Rows are points. The points of each table are mixes of a few directions, plus a little noise. Count the directions of each table, and those that both share. Where both have some left over, give the other angles between the two spaces (their principal angles), to ten degrees, smallest first.
In the rows, 128 means zero.

First:
[[134 106 146]
 [141 124 114]
 [101 112 191]
 [163 130  71]
 [ 82 139 189]
 [150 157  56]]
Second:
[[112 121 139]
 [ 92 112 153]
 [210 164  71]
 [ 99 115 149]]
Directions: first 2, second 1, shared 0; angles 30

First (8 x 6):
[[102 191 154 116 112 139]
 [138 133 119 148 123 145]
 [110 149 144 111 122 123]
 [188 106  74 212 128 179]
 [105 115 150  84 137  93]
 [ 95 117 157  66 137  86]
 [ 95 175 158  95 119 118]
 [191  41  68 188 147 144]]
Second, 9 rows:
[[121 113 160 139 112 173]
 [113 136 128 144 131 118]
 [ 95 135 112 155  85 180]
 [ 72 134 130 193 149 129]
 [ 89 147  69 163 137 126]
 [110 135 208 135  55 149]
 [198 121 154  58 147  65]
 [169 111 106  96 175 116]
 [181 123  82  77 165  95]]
Directions: first 2, second 4, shared 0; angles 50, 50

First (8 x 11):
[[130 128 133 127 124 124 121 124 130 133 125]
 [145 133 175 118  95 104  78  96 151 156 102]
 [125 127 120 129 133 132 136 133 125 122 131]
 [124 126 116 130 135 133 140 136 123 123 134]
 [136 129 152 124 109 117 102 111 141 143 115]
 [116 123  94 135 152 145 163 150 114 107 146]
 [157 137 216 109  64  85  36  68 168 179  82]
 [ 90 115  14 151 212 183 249 208  74  62 189]]
Second (10 x 11):
[[120 128  93 136 160 147 186 159  99  96 144]
 [ 96 104  89 132 122 140  64 120 173 165 162]
 [ 85 107  29 146 183 173 181 179 113 100 187]
 [124 125 122 129 128 130 121 127 133 132 133]
 [182 160 228 111  92  87 135  97 107 122  61]
 [103 106 109 128 106 130  41 106 184 179 151]
 [146 141 151 126 131 121 163 132 103 107 109]
 [156 143 187 117 100 102 111 103 128 136  91]
 [121 131  86 138 173 152 216 171  83  79 145]
 [147 134 187 116  84  99  63  87 157 164  98]]
Directions: first 1, second 2, shared 1

First, 9 rows:
[[117 135 162 110  93 113 166 171 107  70 180 162 105 118]
 [136 178 121 161  79 118 139 123  81  96 123 171 134 174]
 [115 128 118 138 135 134 154 160 116  82  87 102 112 174]
 [102 156 113 148  99 128 145 142 127  86 111 136 114 177]
 [151 117 128 126 148 131 118 115 118 152 121 117 141 116]
 [114 107 107 124 160 143  75  78 210 218 131 110 143  84]
 [140 119 102 144 167 141 120 120 118 141  59  78 141 164]
 [159 111 118 129 163 132  76  71 146 218 125 114 164  85]
 [119 105 183  78 108 111 158 173 131  92 218 163 102  63]]
Second:
[[ 75 126 158 137 147 102 150 173 147 139 133 140 163 136]
 [113  97 125 112 123 108 118 142 155 128 119 156 114  97]
 [249 116 111 123 105 164 118 118 179  98 132  74 198 146]
 [ 79 105 116 116 156  94 134 142 145 122 148 175 141 113]
 [130 180 121 139 111 155 119  75  53 143 101 116  48 134]
 [ 83 115 146 130 106 130 113 130 100 144 105 135  57  96]
 [180  94  95 142 114 183  96  89 118  97 175  64 136 131]
 [111 195 149 128 159  85 175 149 129 143 103 166 168 168]]
Directions: first 4, second 5, shared 0; angles 40, 70, 70, 90

First, 8 rows:
[[115 130 126 165 160 108 117 137 117 113 124 120 163 115 163 102 189 159
   88 121]
 [129 135 130 134 106 125 126 125 136 133 144 138 117 127 121 133  87 126
  151 125]
 [142 114 138  97 126 163 144 138 125 132 139 134 111 142  85 136 121  91
  138 129]
 [129 115 132 124 160 142 134 142 115 119 122 121 144 131 124 115 186 122
   96 127]
 [137 132 107  50  78 129 135  80 153 159  72 114  70 145 123 187  34 108
  186 160]
 [109 137 127 192 161  95 110 142 117 108 138 125 175 107 174  91 191 174
   84 113]
 [125 143 138 176 104 115 117 139 134 125 179 152 132 115 124 115  85 139
  150 109]
 [137 117 126  86 131 148 140 122 128 135 105 119 112 141 111 144 131 106
  131 140]]
Second:
[[131 125 146 113  85 113 119 110 151 144 112 112  99 142 132 157  98 113
  166 134]
 [152 108 158 105 118 157 142 147 124 135 173 141 110 143  81 131 131  89
  140 110]
 [103 152  91 148 146 137 121 125 137 111  91 126 149 119 140 121 108 146
  124 147]
 [132 103 165  99 109 174 152 140 129 129 116 126 108 151  56 146 131  57
  149 145]
 [106 107  94 113  95 128 116 109 142 138 117 106 105 123 139 142 140 147
  128 128]
 [143 114 155 129 116  72 129 112 109 150 149 129 122 116 164 128 160 155
  113 112]
 [134 125 120 108  87 128  94 116 170 136 125  98  97 149 147 153 104 127
  166 118]
 [ 99 131  77 133 128 139 116 119 139 119 110 119 128 117 140 127 123 155
  119 135]
 [160 139 156 137 170 142 142 162 106 117 177 157 152 133 108 102 134 112
  115 110]
 [121 126 132 135 105  90 146 107 105 147 142 150 118 104 130 132 103 150
  128 131]
 [124 179 118 187 249 125 130 162  95  81  98 145 224 113 166  72 178 159
   59 139]]
Directions: first 3, second 6, shared 2; angles 40

First, 8 rows:
[[142 103 120 124 125 143 143  82  87 153 144 101 124 143 127 200 102 150
  123 117 114 111 116  53 131 160 104  82 114 133 149 110]
 [130 179 133 127 124 135 123 159 165 103 121 157 134 125 148  73 124 116
  134 123 127 132 146 184 128 119 136 155 140 119 103 142]
 [122  70 125 131 133 114 130 103  94 152 132 100 122 128 102 176 141 136
  121 137 133 128 109  80 127 130 127 107 116 138 154 115]
 [ 97  71 135 140 140  83 112 155 133 131 110 122 124 106  87  99 186 110
  124 157 158 152 115 160 123  82 160 160 130 136 139 135]
 [125 101 127 129 130 122 130 116 112 140 130 115 125 128 116 151 134 132
  125 132 130 128 119 104 128 129 126 117 122 133 140 121]
 [124 187 136 128 126 130 117 174 179  94 115 165 135 119 148  48 133 108
  136 128 132 138 150 210 126 108 144 172 144 117  95 149]
 [124 105 127 130 131 119 127 123 118 136 128 119 126 125 116 140 138 129
  125 133 132 130 121 116 127 124 131 124 125 131 138 125]
 [161 207 123 116 114 178 143 111 138 115 143 146 134 150 178 137  65 143
  135  95  97 105 149 116 133 173  96 106 131 116 105 127]]
Second, 11 rows:
[[111 117 134 134 134 107 115 157 145 120 117 135 129 115 115  89 158 113
  128 143 143 141 130 169 126 100 148 159 133 128 125 138]
 [145 139 121 121 123 149 139 100 109 136 140 120 128 141 142 169  97 144
  127 113 110 113 129  88 131 158 105  98 122 127 132 118]
 [150 141 121 120 122 155 141  94 106 138 143 117 126 145 145 176  91 146
  127 108 108 110 129  78 131 163 102  93 120 128 133 117]
 [145 138 123 122 123 152 141  99 110 137 141 120 128 141 142 166  96 145
  128 113 112 112 128  86 132 159 105  98 121 126 132 120]
 [109 115 135 135 134 101 114 162 149 116 114 139 129 112 110  82 165 111
  128 145 147 145 128 176 124  95 154 164 135 128 124 138]
 [113 118 132 133 133 107 117 155 145 119 115 136 129 113 114  91 158 113
  128 144 144 142 128 168 125  99 150 157 135 127 125 138]
 [176 160 113 109 113 192 161  46  75 152 165 104 127 170 171 241  36 172
  127  83  79  84 127   7 137 213  65  42 110 127 140 100]
 [109 115 137 135 133 101 112 163 151 117 113 137 129 111 112  82 166 109
  127 145 149 146 130 177 124  93 154 164 135 131 123 140]
 [108 116 136 135 133 101 113 161 149 118 113 137 128 112 112  82 167 111
  129 146 148 148 128 178 124  92 155 164 135 126 124 140]
 [123 125 130 130 129 122 125 137 133 123 123 130 128 124 124 117 136 123
  129 132 132 132 128 141 128 120 134 138 129 127 128 132]
 [124 126 130 130 130 121 124 138 133 125 124 131 129 122 123 117 137 122
  127 133 133 132 128 139 128 119 136 138 130 128 128 132]]
Directions: first 2, second 1, shared 1

First (8 x 32):
[[ 96  80  75 180 130 104  96 148  93  52 118  76 127 122 152 171 139 116
  109  53 127 158 146 101 137 149 178 102  88 160 127  82]
 [128 138 143 138 131 122 132 146 151 138 140 151 127 116 112 152 116 122
  109 120  98 115 151 108 118 125 123 121 151 120 142 150]
 [123 128 144  76 126 103  56  92 147 142 138  82 107 123 130  76  93 109
  120 148 138 190 131 178 137 171  92 116  91 129  95 172]
 [106 150 156 111 127 127 121 126 162 140 149 142 105 126 116 151 119 109
  119 122 109 111 138 123 109 126 105 140 151 126 125 163]
 [204  87  79 169 139 137 165 146  59 131  87 126 194 126 139  74 140 183
  146 166 154 158 119 136 176 120 172  93  97 122 154  66]
 [107 133 117 128 119 149 156 119 114 109 120 129 119 147 142 141 160 130
  149 118 151  96 101 123 122 109 140 156 134 134 118  96]
 [147 142 143 120 128 143 154 126 132 157 127 153 138 132 119 114 129 137
  138 157 128 114 122 132 128 115 119 134 143 118 137 133]
 [109 168 167  98 124 144 149 117 168 156 146 166 106 135 112 146 130 115
  133 141 115  86 118 124 101 109  98 161 169 118 126 162]]
Second, 9 rows:
[[ 99 142 125 131 127 139 135 143 105 145 122 114 131 134 120 134 123 130
  119 132 143 144 136 146 125 116 143 124 144 142 133 145]
 [133 126 129 128 129 126 127 126 131 126 129 130 128 127 129 128 129 128
  129 127 125 125 127 125 128 129 126 128 125 126 127 126]
 [  7 189 116 138 121 174 158 189  34 198 103  72 140 150  95 151 107 134
   89 150 190 199 160 201 118  80 188 111 195 185 150 201]
 [ 76 154 123 133 125 148 141 155  87 158 117 103 133 137 114 138 120 131
  111 138 155 158 142 161 124 107 154 120 158 153 138 160]
 [212  86 136 121 133  96 107  86 193  80 146 167 119 113 150 112 142 124
  155 112  85  79 105  76 135 161  86 141  82  88 113  78]
 [157 112 132 125 130 117 120 113 152 111 135 141 125 123 136 122 133 126
  137 123 112 111 120 110 131 139 114 132 111 114 122 111]
 [210  87 136 120 132  96 108  87 192  81 146 166 119 114 149 113 142 124
  154 113  86  80 106  78 135 160  87 140  82  90 113  79]
 [144 120 130 126 128 122 124 119 140 119 131 135 127 125 131 125 131 127
  133 125 120 119 123 119 129 134 120 131 120 121 126 119]
 [115 134 126 129 127 134 132 135 117 136 125 122 130 131 125 131 126 129
  124 131 135 136 131 136 127 122 135 127 135 134 130 136]]
Directions: first 4, second 1, shared 0; angles 90

First (10 x 32):
[[191 147 122 155 141 119  87 147  76 124  69 165 119  91 125 116 152 126
  104  68 140 130  76 135 118 147 168 110 109  90 160 144]
 [111 142 123 102 125 126 133 110 118 116 169 133 148 148 127 190 147 146
  121 130 147 114  97 153 124 127 175 132 130  99 126 107]
 [154 114 141 150 142 137 120 148 132 127  91 136 108 111 125  67 113 101
  140 117 118 128 157  94 132 143  89 128 114 152 127 145]
 [126 168 108  92 127 115 115 100  80 107 179 156 163 148 125 249 179 163
   97 100 174 103  35 189 111 129 247 124 130  47 140  95]
 [ 38 105 139  86 112 143 188 100 196 128 220  79 144 184 131 159 100 132
  162 210 118 119 192 123 141 104  85 156 151 173  83  99]
 [188 121 144 158 156 139  99 160 103 115  70 161 106  99 122  64 131  92
  136  86 130 117 132  91 129 165 115 125 100 129 135 148]
 [114 121 121 137 112 121 137 129 149 152 115 104 124 121 132 104 109 137
  125 147 108 152 152 128 131 109  93 124 142 156 130 141]
 [ 36 111 118 101  88 124 183  99 200 159 192  61 143 167 139 151  93 156
  139 215  98 157 187 142 141  76  69 139 168 182 105 116]
 [147 126 127 144 131 126 117 139 122 135  98 131 119 110 129  98 125 122
  125 117 121 137 128 121 126 132 116 122 122 133 135 141]
 [174 127 135 154 145 129 101 150 105 124  75 152 111 100 124  83 130 109
  128  91 128 126 124 109 127 151 125 121 110 126 140 147]]
Second (11 x 32):
[[174 130 122 115 142 117  96 146  81 116  93 174 121  90 135 157 174 148
  101  66 155 123  58 171 116 134 187 111 127  76 168 131]
 [116 164 119 181 112 128 130 108 140 149 132  91 142 158 111  92  81 104
  135 164 101 140 168  76 132 135 101 133 111 154  98 136]
 [ 87  79 121  66 110 115 156 135 163 144 139 116 118 101 159 166 152 184
  114 143 124 158 121 201 131  74 108 120 182 141 160 125]
 [ 91  69 129  55 120 121 157 140 161 132 142 126 113 101 160 168 159 179
  121 136 133 146 121 201 131  81 110 124 179 139 159 121]
 [ 80 174 115 178  99 131 149  87 159 153 174  66 159 191 106 113  65 104
  143 200  95 136 186  69 135 127  98 142 114 164  75 123]
 [121 172 127 144 131 137 125  99 109 108 178 128 157 178 105 163 120 104
  137 138 144  94 119  99 124 157 176 142  99 102  93 106]
 [ 95 185 112 151 110 128 135  84 125 130 191  98 168 190 106 173 104 119
  129 166 128 115 129 105 125 135 165 139 111 114  88 106]
 [158  63 159  79 163 143 126 170 126  95  99 177  91  84 146 110 167 125
  144  86 151 107 122 149 130 139 113 131 135 129 154 129]
 [153 172 107 149 123 113 100 117  86 132 118 141 145 126 120 161 142 139
  100 100 140 130  74 142 116 134 190 115 117  82 141 128]
 [190 129 145 186 151 139  99 159 110 127  54 146 102 101 117  27 105  78
  142  97 114 126 157  62 131 167  87 125  92 149 126 159]
 [143  69 151 104 146 138 134 165 148 122  89 145  92  88 146  79 137 125
  143 113 124 132 153 132 135 124  74 128 141 159 147 143]]
Directions: first 3, second 4, shared 3

First (11 x 32):
[[123 127 127 116 140 138 125 137 116 118 143 121 141 138 125 133 141 125
  136 123 119 138  94 128 117 152 138 126 145 131 130 129]
 [127 128 128 126 129 130 128 129 127 127 130 127 130 129 127 129 130 128
  129 127 127 130 124 128 127 130 129 127 130 129 128 128]
 [125 128 127 118 137 137 125 137 118 120 141 121 140 136 126 132 139 125
  135 123 121 137  99 128 118 149 137 127 143 131 131 129]
 [127 128 127 123 133 132 127 132 123 124 134 125 134 132 127 130 133 126
  132 126 125 132 114 129 123 138 132 127 135 129 129 128]
 [133 129 129 142 113 115 132 115 143 140 109 137 111 117 131 123 110 133
  118 135 139 116 172 127 142  98 114 130 106 124 124 126]
 [142 130 131 163  93  97 136  98 165 157  82 151  88  99 136 114  87 140
  103 144 155  97 233 127 161  55  96 133  76 117 121 125]
 [130 129 128 133 123 124 129 124 133 132 121 132 122 123 129 126 122 130
  126 130 132 123 142 128 133 118 123 129 121 127 127 127]
 [140 130 131 159  96 100 135 100 160 155  87 148  91 102 136 115  91 138
  105 143 152 100 223 127 159  62  99 132  80 119 122 125]
 [119 126 126 106 150 147 123 146 106 110 156 114 153 146 123 138 154 121
  144 117 111 147  62 129 107 174 148 125 161 134 133 130]
 [112 126 126  92 165 160 120 159  90  98 174 105 170 157 120 143 171 116
  153 111 100 159  19 129  94 203 161 123 183 139 135 131]
 [127 128 128 127 129 129 128 128 127 127 129 127 129 129 128 129 129 128
  128 128 127 129 125 127 126 130 129 128 130 128 129 128]]
Second:
[[127 129 129 127 131 132 126 130 127 126 130 124 134 127 126 131 131 125
  128 126 126 131 119 127 126 133 131 126 135 129 127 126]
 [129 125 128 132 121 124 131 121 131 130 123 135 119 126 130 124 123 132
  125 133 132 124 144 129 132 117 123 130 117 129 128 131]
 [125 121 125 131 126 122 132 122 126 131 125 141 113 132 130 120 127 137
  132 133 128 131 141 130 128 120 125 131 114 133 133 140]
 [148 148 141 135 123 133 113 136 153 133 116  90 157 101 127 144 113 106
  105 119 141 104 130 114 139 121 123 118 153 104 108  86]
 [133 134 132 129 126 130 122 130 135 129 124 118 134 123 128 132 123 122
  123 126 132 122 128 125 132 127 127 125 135 122 123 117]
 [149 147 141 140 117 127 114 130 159 139 107  95 146  95 129 142 105 109
  102 121 147  99 152 114 145 107 117 118 141 105 108  86]
 [107 103 112 132 124 110 150 108 107 131 129 183  78 155 130 101 136 160
  148 146 117 150 158 146 124 115 124 143  81 154 151 183]
 [119 133 129  88 167 166 112 165  95  96 176  87 184 151 117 152 169 108
  149 104 103 155   7 126  92 210 164 118 198 133 129 116]
 [142 138 135 139 119 125 122 127 148 136 113 114 134 107 130 134 113 120
  112 126 140 110 150 120 141 111 120 123 130 114 117 105]
 [102 101 109 127 126 112 154 108 100 127 134 188  77 163 132  98 141 162
  153 147 112 155 148 148 116 122 127 144  81 159 154 190]]
Directions: first 1, second 2, shared 1

First, 11 rows:
[[134 134 127 130 127 133 130 144 134 132 132 125 126 123 127 126 135 120
  130 132 126 123 132 128 133 130 133 128 131 121 128 132]
 [175  91 118 161 125 147  99 130 124 136 123 114 108 106 135 172 148 162
  144 113 106  93 169 104 154 151 131 116 152 102 102 151]
 [ 60 172 144  56 122 125 190 119 113 113 110 169 152 139 112  63  79 110
   97 110 185 172  49 187 109 119  80 118  69 177 175  72]
 [ 32 226 149  62 132  89 194 157 154 118 157 149 173 176 109  24  98  23
  100 184 171 200  46 180  75  73 148 160  83 172 188  90]
 [105 155 133 123 132 107 136 136 141 127 146 126 141 150 125 104 129  88
  124 159 129 148 115 131 106 104 153 148 127 135 139 127]
 [156 109 124 121 116 167 134 146 111 133 106 137 110  85 126 145 126 171
  128  83 138  98 134 139 166 166  87  94 118 119 124 122]
 [ 46 186 147  56 125 107 189 117 122 111 123 164 162 158 112  50  81  85
   96 134 183 187  43 185  92 100 100 135  72 180 180  74]
 [163  89 120 157 128 137  99 110 120 131 118 116 112 115 137 169 141 167
  139 112 108 103 160 104 144 145 125 120 149 112 103 144]
 [118  72 127 141 138  97 102  20  99 112 101 133 130 163 142 165 107 182
  126 110 116 149 124 108  99 115 110 136 136 151 110 117]
 [231  79 104 208 126 165  64 181 146 153 144  83  88  80 142 205 192 157
  166 130  67  51 228  69 181 166 170 121 192  56  74 196]
 [194  93 112 193 132 136  74 148 144 142 145  91 106 113 140 183 176 140
  157 145  76  85 201  76 149 139 172 137 181  80  87 179]]
Second:
[[129 167 108 113 161 114 166 172 178  83 130  95 106  82 170  92 128  96
  237 181 144 204 109 164 160 186  87 129 161 166 178 145]
 [103 124 120 181  91  96 146 112 125  94 179 143 144 146 153 192 102 188
   54  67 139  82 162  59 103 132 105 118  91 178  62  98]
 [ 96  90 137 127 136 176 112 115 125 156 125 112 116 135 109 141 147 136
   71 118 110  60 136  92  82 134 168 180  74  63 119 148]
 [146 118 172 107 135 177 105 148 120 136  73 105 156 145  71  58 127  99
  134 190 116 152  94 158 125 102 164 179 168  84 159 156]
 [111 150 145 145 113 106 162 134 144 156 144 161 158 130 130 123 101 113
  151  87 163 140 131 164 164 137 158  79 147 200 124  84]
 [213 159 123 142 123  85  79 101  76  58 129 102 121 169 119 132  83 169
   92 189 119 181 145  80 134  43   8  94 180 124  83 127]
 [ 88 154 109 132 161 120 168 130 172 151 170 114  87  95 174 141 117 107
  177 111 158 126 149 135 145 182 119  94  99 157 139 108]
 [109 106 140 150  92 135 145 155 137  79 120 133 174 133 123 131 135 157
   97 116 119 115 112 105 100 149 153 187 125 151 117 142]
 [200 109  69  64 157 111  43  63  57 188 106 157  50 125 129 169 189 118
  125 129  76 115 141 142 134  57  86  65 111  18 140 148]
 [ 86 105 157 119 113 161 153 151 149 179 104 160 168 119 103 102 150  95
  143  92 134 105 102 181 132 159 233 154 124 139 159 124]]
Directions: first 3, second 6, shared 0; angles 50, 70, 70

First (9 x 32):
[[ 87 120 127 173 139 131 150 158 174 132 129 118  91 119 150  99 102 109
   95 109 150 137 107 149 129 104 125 144 138  95 111 113]
 [ 93 161 121 161 117 160 128 111 110  99 155 137 126  89 139 119  85 118
   96 102 124 129  95 144 117 111 128 131 119 142 138 152]
 [162 128 155  80 122 103 113 143 110 151  98 120 143 220  73 119 159 129
  148 134 140  93 177  67 145 165 129 111 125 123 124 121]
 [ 83 106 111 190 148 130 156 160 193 126 139 122  85  76 183 112 103 121
  102 118 141 156  91 188 119  86 124 156 143  97 105 107]
 [115 164 113 142 112 161 116  92  84  89 163 147 149  73 142 146 102 141
  120 119 103 130  98 152 109 119 127 127 113 171 146 158]
 [184 110 129  69 127 108 114 102 101 146 111 130 161 143 109 163 176 143
  173 164 110 133 162 100 135 155 131 111 126 146 144 128]
 [ 73 121 111 196 142 145 154 147 179 117 148 126  87  67 181 108  87 113
   88 107 140 155  82 185 118  85 124 153 138 103 115 120]
 [169 125 141  90 126 101 106 154 108 133 115 130 151 195  97 144 173 170
  171 146 123  89 171 111 128 159 124 125 123 148 112 112]
 [185 118 144  52 119 113 116  87  93 160  95 122 160 171  80 142 165 108
  155 153 122 131 170  54 152 166 138  94 125 128 159 140]]
Second:
[[100 116 126 153 134 133 144 157 181 144 122 113  84 141 154  97 120 118
  102 118 138 145 132 148 116 111 114 148 135  88 117 112]
 [ 79 112 123 175 137 138 155 174 212 149 122 106  58 140 171  79 109 111
   84 109 145 155 127 164 109  98 107 160 139  67 109 104]
 [134 163 123 135 123 135 110  80  37  71 164 164 198  52 103 175  98 137
  146 122 120  97  72 124 149 131 160 101 118 205 140 164]
 [162 129 133  91 123 118 113 109  94 130 122 134 159 142 104 150 151 138
  155 144 118 117 145 102 135 150 134 112 123 150 138 135]
 [150 111 134  96 127 117 127 139 149 159 104 113 114 178 123 120 161 131
  139 143 125 136 170 111 123 143 116 130 129 105 129 115]
 [111 178 117 166 125 146 113  73  23  44 185 176 206   7 110 180  68 133
  134 108 124  91  34 142 153 116 169 101 117 222 138 175]
 [177 123 136  72 121 112 110 109  96 142 111 129 159 164  97 151 168 141
  164 152 115 119 165  91 135 159 130 110 122 145 141 131]
 [ 93 117 125 161 134 135 147 160 186 143 124 112  79 136 158  94 114 116
   97 115 140 147 127 153 115 107 113 150 136  85 115 111]
 [136 112 132 113 129 121 132 145 161 156 109 112 104 169 132 112 149 127
  128 136 129 140 160 122 120 133 115 136 131  98 126 113]
 [136 119 131 116 128 123 129 135 142 143 117 120 119 151 128 122 142 129
  131 134 127 133 147 122 125 133 122 130 129 115 128 121]]
Directions: first 4, second 2, shared 1; angles 30
